Every row gives one point. Two turns around zero, p and q, are shown by what they do to some points. Where does a point land after both, in the order given? Backwards means that the second turn is done in reverse. Each puzzle has new turns, and all numbers are rounded.

Turn p:
[21  1] => [ 18 -11]
[14 37] => [33 22]
[ -8 -14] => [-15  -7]
[-28 -24] => [-37  -3]
Turn q:
[-40 -23] => [-21 -41]
[12 18] => [ 0 22]
[ 15 -15] => [21 -4]
[13 20] => [ 0 24]
Where do these land?
q, then p backwards: [ 17 -16] => [21 10]
p, then q: [18 -5] => [18 -6]
q, then p: [-30  39] => [-28  40]
q, then p backwards: [ -5 -17] => [ 14 -11]

Turn p:
[10 18] => [ 4 20]
[-26  16] => [-30   7]
[ 16 -34] => [ 26 -27]
Turn q:
[26  8] => [27 -4]
[-21  24] => [-9 31]
[ -5 -31] => [-17 -26]
Where do these land?
q, then p: [-10 -37] => [-14 -36]
q, then p: [ -5 -18] => [ -7 -17]
q, then p: [-11  38] => [-7 39]
p, then q: [ 6 27] => [ 9 26]
p, then q: [ 19 -10] => [ 18 -12]

Turn p:
[ 26  12 -17] => [  9   1 -32]
[11 10  9] => [13 10 -4]
[ -1 -35  29] => [ 20 -23  34]
[-37  14 -20] => [-42  13   3]
Turn q:
[22  1 33] => [  7 -11  38]
[ -6  -1 -21] => [  3   5 -21]
[ -8   4 -24] => [  3  10 -23]
[-18 -42  -1] => [-23 -35 -19]
[-25  20  24] => [-29  21  18]
[ 34  19 -12] => [39 11  6]
Where do these land?
q, then p backwards: [28 -3 -6] => [ 21 -12  16]
p, then q: [-41 -13  30] => [-31  -2  43]
p, then q: [ 22   3 -33] => [ 10  -3 -38]
p, then q: [-8 13  8] => [-1 15  9]

Turn p:
[33  4 27 11] => [ 27 -14 -16  27]
[-12  -2  34  38] => [-23 -16 -33  29]
[ 22 -20 -24 -24] => [ 28  -3  11 -33]
[-23  16  -6 -22] => [-16  11  30   0]
[  0   1 -20  17] => [ -2  18 -15 -10]
[-20   0 -12 -18] => [-14   5  21 -14]
Turn q:
[ -1   7  -7 -38] => [ 14  30  11 -17]
[17  7  0 27] => [  8 -30  -3  10]
[-19  -7 -18  -3] => [-12   7 -13 -19]
[-1 12 26 48] => [ -3 -30 -22  42]
[  4 -20  -2 -34] => [ -8  23  27 -16]
Where do these land?
q, then p: [-11 -40 -44  -8] => [-21 -16  54 -12]
p, then q backwards: [-3 12 34 -8] => [16 -5 27 19]
p, then q: [-1 -3 32 -7] => [-28 -16   3   7]
p, then q: [-14  13  -8  15] => [  8   5 -24  -2]
q, then p: [ 10  22 -30   4] => [ 31  -7  11 -20]
q, then p: [ 24  16 -12 -16] => [ 30 -14   5  10]
q, then p: [ -5 -21  29  20] => [-34  -1 -24   1]

Turn p:
[-10 -48 -14   9] => [ 13 -32  28 -26]
[0 0 6 4] => [0 2 5 5]
[14 13 16 10] => [ 4  9  0 25]
[ -9   6  -2 -13] => [ -6   9  -7 -11]
[-6 13  8  7] => [-12   8   2  10]
[  7  11   0 -16] => [  4  12 -16  -1]
[  3   6 -14   0] => [ -4  -8 -12   0]
Turn q:
[ 0 16  0 -3] => [ 1 10 13 -1]
[  3  10  14 -12] => [  3  -1  14 -15]
[  7 -23 -11  29] => [-13 -17 -20  26]
[16  5 -5 -8] => [15 -5 10  5]
[-26  -8   1  -7] => [ -5  14 -18 -15]
Where do these land?
q, then p backwards: [ 0  6 10 -1] => [-10  -6   1   1]
p, then q backwards: [20  4  4  8] => [ 11  -5 -18   4]
q, then p: [-13  31 -20  23] => [-34  10   6  28]
p, then q: [ -8 -16   4 -12] => [ 12  -4  11 -14]
p, then q: [ -7   7   9 -24] => [12 18 17 -1]
p, then q: [ -3 -20   4   8] => [ -2 -17   2 -14]
q, then p backwards: [ 10 -11 -12  -2] => [19  0 -4  3]

Turn p:
[-24   2 -19 -20  19 -13] => [-33  -3 -18  13  17  -2]
[-19  17  -3 -32 -19  16] => [-33  18   5   6 -26 -11]
[ 20  19 -28  19 -21   1] => [ 22   2 -30  -1 -30   9]
[-11  15  13  -4   0 -13] => [-1 20  1 11  9 -9]
[ -1 -12 -16  11   1  21] => [ -2 -21   2   1 -13  18]
[37  3 18  4  0 15] => [ 20  10  13 -34  -6  10]
[ -4 -48  27   5   5 -16] => [ 12 -30  29  -2  30 -23]
[  0   3   9  17  15 -12] => [15  4 -1  6 21  8]
Turn q:
[  7 -11  15  13 -14  16] => [  3 -23  12 -13   9  -9]
[ 18 -11 -12 -26 -20  11] => [  7  -3 -20 -25 -20 -17]
[-27   9  19 -23   1  19] => [ -4  13  26 -25 -13  20]
[-29  -1   9  27  17  18] => [-21 -15  21   4  17  29]
[ 17  23 -19 -20  29   7] => [ 22  17 -30   0  -5  28]
[ 21  10  11  15  -6 -24] => [ 21   1   4  23  11 -20]
[-18 -30  -9  11   5 -24] => [-37   7  -4  13  13 -15]
[ 10  12 -14   4 -12 -23] => [  8   3  -9  24 -12 -15]
Where do these land?
q, then p: [ 16 -13  11 -19  10   3] => [-17  12 -18 -15   6   0]
p, then q backwards: [ 29  -6  18 -19  -8 -38] => [ 34 -29  22 -20 -10  -9]
p, then q backwards: [  2  18 -10 -12  -5  19] => [-19   2 -15 -19   0   2]
q, then p: [ -8 -20  -4   3 -16 -22] => [  5   4  -8  26  15 -15]
p, then q backwards: [23  5 -6  8 12 22] => [ -5  10   0 -14  11  29]
p, then q: [-45  22 -25  12  10  -1] => [-21 -42   6  24   3  23]
q, then p: [-17  -5  17  27  -3  16] => [ -5 -10  33   0  19   0]
